Each row of a before or after table is a point. The points were changed in one or more steps. Then noise was added and the rows were shuffled. The steps act on columns, c1 being the first. What was done? A step turns or swaps two columns, mirrors them in a line or flattens them onto one, adds a multiple of one to another, or multiplies or shifts one. Angles are multiples of 10 degrees, from the lower column toward the higher: turns from -170 to 170, lines from 10 to 170 but not 90. Use the fewest steps. Two steps may share a column if one is a turn and the other turns, adds or multiplies; they go together, in the order done. Otherwise the lowest column goes first.
(in the rows, 128 means zero)

Before (10 x 3):
[[116 152  98]
 [150 132 121]
 [ 45  91 199]
 [142 154 115]
 [108 139  98]
 [130 157  52]
 [131 141  97]
 [ 57 116 192]
 [168 105  97]
 [151 127 172]]
After (10 x 3):
[[131 117 174]
 [124 142  99]
 [121 156 103]
 [123 154 115]
 [115 156  50]
 [129 139  95]
 [127 127 194]
 [127 130 123]
 [134 108 197]
 [133 102  92]]
Steps: flatten c1 and c2 onto the line at 100 degrees

Before (14 x 6):
[[154 146 120  73 175 100]
 [ 83 136  93 154 168 135]
 [128 141  94 135 136 113]
 [142 129  82 157  87 127]
 [137 142  91 107 162  96]
 [156 122 249 149 175 100]
 [159 146 104 129 150 101]
 [144 117 139 105 171 103]
 [101 126  97 121  35 149]
 [ 75  98 128 159 139  97]
 [142 135 126  74 141 152]
 [139 145  93  88 141 110]
 [153  91 147 133 155 178]
 [134  56 155 115  73 159]]
After (14 x 6):
[[105 153 154 113 146  88]
 [127 149 126 168  96  85]
 [135 168 104 131 113  93]
 [135 136  79 155 113 160]
 [142 168  85  11 110  91]
 [116  48 139 157 176 155]
 [135 170 121 110 145 195]
 [133 132 109 177 105 106]
 [142 137 142 151 100  93]
 [113 159 166 144 101 138]
 [127 115 101 111 219 168]
 [131 131 150 154 110 110]
 [138 161  86 160  88  91]
 [134  93 180 153 146 128]]
Steps: multiply c1 by 0.4; turn c2 and c5 by -120 degrees; turn c3 and c4 by -120 degrees; multiply c6 by 1.3

Before (13 x 9):
[[ 93 139 105 146  82 166 170 110 186]
 [151  87  87 120 183 109 101 103 107]
 [164 140 166 137 134 167 162 116  98]
 [110  95 101  91 181  94 171 136 113]
 [150  96 190 140 114 158 152 113 188]
 [160 120  87 152 133 129 123 126  93]
 [154 120 174 112 124 113 128 101 113]
 [ 85 174 108  69 121  86  94 176 175]
 [ 67 160 157 123 184 112  77 185 144]
 [124 174 152 112 106 104 100 109 119]
 [146  96 102 156  87 116 166 120  89]
 [131  68  97 104 175 155 171 160 133]
 [ 65  72 146  95  83 175 152 153  90]]
After (13 x 9):
[[155  96 189 117 144 103 185  64 159]
 [ 97  95 101 156  70 154 150  85  89]
 [112  97 103 106 174 112 133  70  74]
 [124 122  87 105 126  97 100  76 106]
 [161 140 167 117 124  84 135  67  84]
 [188  72 146 169 167 182 123 104  81]
 [ 95 175 106 188 126 177 134 127 187]
 [171 140 105 117 177 155 196  61 145]
 [105  86  88 127  72 108  94  52 130]
 [105 176 151 146 148 136  99  58 139]
 [122 160 156 123  73 190 100 134 172]
 [109 120 175 145 129 107 116  51 119]
 [153  68  97 145  78 121 165 110 103]]
Steps: turn c1 and c6 by -100 degrees; turn c4 and c5 by 170 degrees; turn c7 and c9 by -40 degrees; shift c8 by -50
